Every row gives one point. Two turns around zero, p and q, are shown by what they do to some points. Where does a point land after both, in the order given? Backwards means that the second turn is done in reverse. Each puzzle has new turns, and all numbers are rounded.

Turn p:
[ -6.2 -10.8   8.3] => [ -2.6 -13.0  -6.9]
[ 5.4 -8.0 14.0] => [  6.0 -15.6   2.8]
[ 4.0 -5.7 -4.5] => [ 6.5  1.4 -5.0]
[ -3.3  24.6 -17.8] => [-10.1  27.4   9.1]
Turn q:
[15.0  3.1  0.8] => [11.0  9.3  5.3]
[ -3.9   7.3 -13.3] => [  5.5  -3.2 -14.3]
[-28.5  -0.3  -3.8] => [-19.5 -14.7 -15.2]
[ 4.6 10.1  3.0] => [ 1.6 11.0 -3.0]
[ 14.5 -22.9   5.5] => [ 7.8 -7.6 25.4]
[-1.8  2.6  7.7] => [-6.3  5.1  1.8]
Where do these land?
q, then p: [-5.4 -1.1 -3.7] => [ 0.9  0.7 -6.5]
p, then q: [11.4 -0.8 -3.4] => [7.0 8.7 4.2]
p, then q backwards: [-11.2  16.5   0.4] => [-5.9 -0.5 19.1]
p, then q: [-10.6  14.5  17.6] => [-23.5  -6.3   6.4]
p, then q backwards: [ 15.2 -26.6  -0.4] => [  6.7   1.2 -29.9]
q, then p: [  0.6  -2.5 -10.5] => [ 9.9  0.5 -4.4]

Turn p:
[30.2 -6.4  5.1  9.1  7.0 21.3] => [ 22.1 -21.7   4.4  13.9  13.8  14.3]
[-14.4 -14.7  -4.2  -8.1   7.9   5.8] => [-13.1  -6.8 -15.0 -11.0   0.9   6.3]
[-13.2   9.1   6.8   1.9   4.8 -13.2] => [-12.3  17.3  -1.1   5.0   0.2  -5.0]
[  3.8  -3.8  -5.3  -3.9  -1.1 -13.2] => [ -0.1  -0.8  -0.2  -4.4   3.4 -14.7]
[ 1.1 -9.0 -4.6 31.5 -4.2 -0.8] => [ -9.9 -18.4   8.9  21.6 -10.4  -4.8]
[-17.7  22.8   5.1 -14.0  -6.9   1.2] => [ -0.3  28.3   0.1 -10.3 -11.4   8.1]
[ -3.6  15.1  -6.9 -12.6   1.0   1.3] => [ 9.5 14.1 -8.3 -6.9 -6.6  0.1]
[ 13.8 -13.2   3.9  -4.0  -8.4  -2.5] => [  4.2 -12.2  11.1  -7.9  10.1  -4.4]
Turn q:
[ -8.8   9.2   6.7  12.6  14.3 -21.9] => [-22.5  19.2   8.1   7.0  -7.1   3.3]
[ 7.7 -9.9 -8.5 17.0  4.7 10.6] => [ 4.9 -3.8 -1.6 19.5 15.2  0.4]
[ -6.7  -8.6   5.6  11.1 -11.8  -1.7] => [ -6.2 -14.3   3.6   9.7  -7.2   3.5]
[ 10.5  -6.5  18.3 -11.0 -12.6   7.4] => [  6.6 -18.3  14.3 -15.2   2.7  -0.7]
[-14.3  12.0  -1.2  -7.5  10.7  -3.6] => [ -8.1  14.1 -10.1  -9.4  -5.0   7.4]
[ -2.4  17.2 -13.1  -9.9 -18.7  11.4] => [ 24.7   0.0 -10.7  -5.9 -15.7   6.6]
[ 14.0 -13.5  -7.7 -12.4  13.4  -2.2] => [  0.6   3.0  -3.6  -5.8  17.1 -20.6]
Where do these land?
p, then q: [-19.8  11.9  -2.5 -11.7  -8.6 -14.8] => [  4.6  10.3  -2.2 -14.1 -24.9   4.6]
q, then p backwards: [-11.2  14.5   6.8  -7.3   7.1   7.4] => [-11.4   2.6   5.8 -14.7  -0.3  12.4]
p, then q: [-7.4  1.1 -8.2 -0.1 13.9 -8.4] => [ -0.4   9.6 -10.1   9.6  -9.0  -4.6]
q, then p: [ 23.7  -4.0 -11.3  13.9  -0.4  11.0] => [ 5.5 -6.7  1.9 25.6 15.9 -5.8]
p, then q: [ 20.8  -5.8  16.2   8.9 -13.7   6.9] => [-10.3 -10.7  18.7  -4.6  20.3   6.2]
p, then q: [-1.9  5.6  1.6 -8.2 15.9 -7.9] => [ 2.4 18.7 -6.9  4.0 -0.7 -0.7]
q, then p backwards: [-23.6  -7.4  -1.5   6.3  -8.1  -8.9] => [-18.6  -7.0 -11.1  15.1   4.1   5.8]
q, then p backwards: [ 19.5 -15.8  -1.1  -1.9  -6.2  14.5] => [ 27.3 -11.1  -1.4  -0.6   2.1  -3.1]

Turn p:
[ 7.9 20.1  8.4  0.2 12.8 -2.2  4.6 -5.5 11.5] => [  1.8  23.1   1.2  -2.4  -1.3 -14.7   4.2 -10.4  -1.5]
[  9.4 -15.2   3.5 -16.5 -23.3   1.3   2.2  -0.7 -13.4] => [ 22.4 -16.1  -2.4 -12.6  -3.8  11.9  -4.5  13.7   6.7]
[ 12.4   6.5  -6.7 -17.7   9.2 -11.7  -0.5  -9.3 -19.6] => [  8.6   6.0 -23.1 -18.2  13.7  -1.7  -4.1   3.4  -7.1]
[ -5.8  -4.3  -6.9  12.8 -16.4  12.7   4.8 -14.1 -13.7] => [  9.9  -8.7  -1.9  11.5  -6.2  23.7  -4.3  -6.8 -11.4]
[  3.9  -7.5  -6.0  17.3 -10.7  -7.1 -12.8 -12.9  13.8] => [ -3.1  -9.3  -2.5  12.0 -16.3  -6.0 -20.4 -10.9   2.1]
[-18.4 -10.2  20.3  16.9   6.8 -13.7  -1.8  17.8 -15.1] => [-18.4 -13.8  17.2  -4.0  -2.7  -5.9   7.2  17.1 -26.4]
[-14.0  10.5 -15.6  -2.1 -11.5   9.4  14.2  -2.9   5.4] => [-2.7  6.2 -7.6  7.9 -9.1 20.7 13.9 -7.8  9.1]
[ 3.4 -9.8  4.3 -0.7  0.2  4.0 16.2 -0.3 13.9] => [ 8.6 -7.5  6.3  3.0 -3.8 -7.6 13.8 -9.0  8.6]
[ 13.7   1.6 -13.5   0.1   6.5  -0.3 -12.9   4.4   6.0] => [ -2.5   4.4  -9.3   9.4   9.1  -9.7 -12.1   3.1  10.1]
[-23.5 -12.5   3.0   2.4  14.4   1.1 -11.6   7.5  16.3] => [-28.7 -10.1  17.3  -0.5   5.6  -4.1   1.3  -7.6   7.6]
[ 10.9  20.7   9.3 -12.7  11.9   6.5  -2.5  15.9  -5.2] => [ 4.2 25.7  5.0 -6.3 14.7 -6.4  4.9 15.3  2.0]
Turn q:
[-4.6 -1.2  8.9  1.1 15.0 22.1 30.4 12.6 -3.1] => [-17.3  17.8  19.5  -6.7   5.2  21.5   6.3  10.4 -15.3]
[ 11.0  -8.3 -10.1  -8.7  -9.8   4.0 -11.2   2.9   0.9] => [10.9 -6.5 -3.6 -7.5 -2.5  4.2 -5.3  4.5 17.7]
[-21.7  -5.9  11.2   6.5   9.9   5.4  17.8 -13.4  14.4] => [-22.2  -3.0   6.4  18.5  -0.9  11.8  17.4  -6.0 -11.8]
[  2.9   2.9   3.7   0.3 -12.8   4.0  -4.6   2.8 -11.9] => [  1.8  -2.5  -2.5 -14.3 -10.3  -4.5  -5.0   2.1  -2.1]
[ -2.5  14.4 -13.6  -9.0  -5.4 -12.2  -6.0  -7.2   8.7] => [  4.0   2.6 -17.8   2.2   7.3 -12.3  10.1  -6.2  11.5]
[  5.1  -4.7  -5.7  16.3 -12.2 -11.2  28.3   6.9 -12.3] => [ 11.9  -7.1  15.8 -12.9   6.0  -7.1  18.7  13.3 -20.0]
[-32.4  -1.1  -1.2  12.3 -12.7  -0.6  -9.4  -6.6  -5.6] => [-20.4 -21.5 -17.1   4.0  -7.7 -10.4   2.3   7.4 -10.6]
[ 16.5   4.9  -6.9  -2.6 -11.3  -6.5 -12.0  20.9  10.8] => [ 11.2   5.8   6.5  -5.4   0.3 -17.2  -5.6   9.8  23.8]
[ 11.4   6.6   1.3  -0.9  30.4  11.8  -9.1 -12.2   8.2] => [  5.8  21.7  -6.2  22.0  -0.2  17.1 -12.2  -8.5   0.5]
[  9.9  -7.3   0.1  -7.7   9.8 -11.9 -10.2   3.0 -15.2] => [ 12.6  -4.7   0.8  -4.9  11.4  -0.4 -19.4  -8.7  -1.9]
[  4.4  -0.5  12.3  -7.5  -0.9  -5.1 -14.0  -9.7   5.1] => [  1.6  -2.7  -1.6   5.0  -8.5  -2.9  -7.3 -18.2   8.2]
Where do these land?
q, then p: [ 20.6   4.8   5.3   2.1  -5.4   6.7   3.4 -21.3   1.4] => [ 26.7   7.0  -6.3   6.2 -10.2   7.2  -3.8  -2.7   2.2]
q, then p: [-12.7  -0.7  -8.5 -15.5   1.4 -21.2  -0.6  10.9   5.2] => [-17.1  -5.7  -3.9  -7.6   8.8 -17.4   6.9 -15.7  -0.5]
q, then p: [ -6.3  -7.1   1.0   3.1 -17.0  18.1   0.8 -14.4  13.9] => [  7.3 -12.0   6.2  12.1 -15.3  14.8  12.4  -1.3  11.3]
p, then q backwards: [ 12.1  -7.1 -21.9  15.4   1.6   3.2  -1.0  -8.3 -10.6] => [ -7.2  -4.0 -10.6   6.6  16.9  -8.7 -15.1 -16.7  -4.0]
p, then q: [-12.3   0.9   2.4   7.4   8.0  -4.0   5.2   5.1   4.5] => [-10.1  -6.1   0.9  -2.7   2.3  -1.7   7.6  -2.4 -12.2]
q, then p: [-14.7  -5.5  20.1 -14.7  20.7   0.8  -0.5  -9.7 -15.3] => [ -7.0  -1.8   4.2  -7.5  14.6  23.0 -16.2 -17.9 -13.2]
q, then p: [ 10.4 -14.5   0.2   8.5   1.7   4.1  11.6  14.9   0.0] => [ 7.2  3.5 20.6 -4.4  4.9 -7.8  3.5 12.7 -1.6]
p, then q: [-11.2   1.1 -12.3   0.0  -7.6  -0.7 -30.6   3.8   1.2] => [-21.2  -5.9 -12.4  10.8  -6.6  -4.0 -14.2  11.1  12.3]
q, then p backwards: [  8.7   8.3  -8.6   8.9 -18.5 -17.4  -8.7   3.8  -4.6] => [ 24.1  -8.5   8.3  -4.6   1.4 -14.8   8.1   2.2   4.5]
q, then p backwards: [ 13.3  19.7  28.0 -10.2  18.1   1.8   9.9  19.8  17.2] => [ -6.0  29.7  18.1   2.2  14.8  17.9 -14.0  -1.1  24.2]
q, then p backwards: [ -8.0   0.0  -5.7  -5.0  -3.0   8.6  10.6  -4.7 -12.8] => [-11.6   1.6  -1.8  -7.6   1.2  -6.7   4.4  -2.6 -15.2]
